Each row of a before or after table is a point. The points were changed in one or more steps. Then noise was added and the rows were shuffled. The steps act on columns, c1 being the first. What was done? A step turns or swaps two columns, mirrors them in a line or flattens them onto one, adds a multiple of one to another, or multiplies or shifts one. Angles are multiples of 10 degrees, from the lower column toward the higher: turns from -170 to 170, lines from 10 to 170 but not 90. Use the fewest steps. Two steps may share a column if one is a turn and the other turns, adds or multiplies; they go together, in the order done. Otherwise the lowest column goes first.

Before (11 x 2):
[[ 0.22 -0.58]
 [-0.03  0.01]
 [-0.09  0.37]
 [-0.53 -0.35]
 [ 0.07  0.02]
 [-0.66  0.04]
 [ 0.28 -0.81]
 [ 0.50  0.07]
 [-0.55  0.18]
 [-0.12  0.31]
 [ 0.67 -0.07]]
After (11 x 2):
[[ 0.00 -0.18]
 [ 0.02  0.53]
 [-0.05 -0.01]
 [ 0.02 -0.02]
 [ 0.02  0.81]
 [ 0.00 -0.04]
 [-0.01 -0.09]
 [ 0.00  0.31]
 [ 0.00 -0.33]
 [ 0.02 -0.37]
 [-0.02  0.10]]
Steps: multiply c1 by 0; multiply c2 by -1

Before (10 x 3):
[[ 0.56 -0.40  0.13]
 [-0.37 -0.42  0.32]
 [ 0.32 -0.12 -0.57]
 [ 0.26 -0.06 -0.08]
 [-0.51  0.00  0.16]
 [ 0.45 -0.10 -0.28]
 [ 0.04  0.07  0.19]
 [ 0.26 -0.62  0.52]
 [-0.26  0.26 -0.18]
 [-0.48 -0.07  0.04]]
After (10 x 3):
[[ 0.07 -0.63  0.48]
 [-0.16  0.11  0.14]
 [ 0.09 -0.05 -0.02]
 [-0.71 -0.02  0.17]
 [ 0.26 -0.08 -0.28]
 [-0.67 -0.06  0.04]
 [ 0.35 -0.43  0.14]
 [-0.57 -0.43  0.33]
 [-0.45  0.26 -0.20]
 [ 0.11 -0.12 -0.58]]
Steps: shift c1 by -0.20

Before (13 x 6):
[[ 0.16 -0.08  0.54 -0.52 -0.88  0.10]
 [ 0.06  0.21 -0.02 -0.27  0.78  0.09]
 [-0.10 -0.09  0.59 -0.12 -0.06 -0.41]
 [-0.15  0.60 -0.27 -0.04  0.57 -0.13]
 [ 0.15 -0.19  0.48  0.12 -0.35  0.32]
 [ 0.03 -0.05  0.20  0.00 -0.50  0.42]
 [ 0.34  0.60 -0.03 -0.15  0.57  0.30]
 [-0.34 -0.62  0.25 -0.14 -0.01  0.03]
 [ 0.21  0.18 -0.43  0.15  0.42  0.02]
 [-0.27  0.31 -0.11 -0.07  0.33  0.34]
 [-0.26 -0.38  0.67 -0.01 -0.18 -0.19]
 [-0.01 -0.48  0.13  0.03 -0.15  0.12]
 [-0.02 -0.08  0.38  0.14 -0.36  0.35]]
After (13 x 6):
[[ 0.30 -0.06  0.37 -0.21 -0.21  0.50]
 [-0.31  0.24  0.04 -0.55 -0.19  0.28]
 [-0.03  0.15 -0.40 -0.04 -0.08  0.60]
 [ 0.56  0.57  0.11  0.05 -0.69  0.55]
 [ 0.07  0.04  0.10 -0.46 -0.09  0.14]
 [-0.07 -0.20  0.02  0.14  0.51 -0.41]
 [-0.01  0.07  0.30  0.63  0.63 -0.05]
 [ 0.17 -0.10  0.32 -0.11 -0.32  0.37]
 [-0.31  0.20  0.13  0.27  0.70 -0.03]
 [-0.18  0.10 -0.18 -0.35 -0.30  0.66]
 [ 0.26 -0.01  0.41 -0.05 -0.45  0.21]
 [-0.41 -0.07 -0.12  0.60  0.41 -0.30]
 [-0.43  0.02  0.27  0.32  0.14 -0.13]]
Steps: turn c1 and c5 by 30 degrees; turn c2 and c4 by 100 degrees; swap c3 and c6

Before (10 x 8):
[[ 0.29 -0.41  0.50 -0.01  0.32  0.18 -0.45 -0.24]
 [-0.01 -0.22  0.25  0.36 -0.12  0.43  0.17 -0.32]
 [ 0.38 -0.04  0.60  0.25 -0.02 -0.08 -0.48 -0.23]
 [-0.45  0.36  0.00 -0.13 -0.44  0.26  0.08  0.32]
 [-0.73  0.18  0.32  0.35 -0.29  0.33  0.26  0.03]
 [ 0.24  0.28  0.26  0.15  0.40  0.09 -0.15 -0.12]
 [-0.35  0.00 -0.07  0.38 -0.21  0.04  0.10  0.30]
 [-0.08 -0.24  0.35  0.14  0.23 -0.06 -0.46 -0.43]
 [-0.48  0.37 -0.32 -0.09 -0.59 -0.07 -0.07 -0.12]
 [ 0.21  0.07  0.34 -0.23  0.10 -0.39  0.03 -0.10]]
After (10 x 8):
[[ 0.01 -0.23  0.22  0.36 -0.12  0.43 -0.25 -0.12]
 [-0.49  0.35 -0.10 -0.07 -0.59 -0.09  0.30  0.78]
 [-0.71  0.20  0.32  0.34 -0.29  0.34 -0.23  0.45]
 [-0.43  0.36  0.07 -0.13 -0.44  0.25  0.06  0.98]
 [ 0.19  0.07  0.08 -0.24  0.10 -0.38 -0.30 -0.25]
 [-0.08 -0.24 -0.40  0.14  0.26 -0.05 -0.43 -0.77]
 [ 0.26  0.31 -0.08  0.14  0.38  0.12 -0.32 -0.71]
 [-0.35  0.00  0.08  0.37 -0.19  0.03  0.07  0.64]
 [ 0.37 -0.03 -0.36  0.25 -0.02 -0.06 -0.68 -0.20]
 [ 0.32 -0.41 -0.33 -0.01  0.34  0.17 -0.56 -0.70]]
Steps: turn c3 and c7 by -80 degrees; add -1.5 times c5 to c8
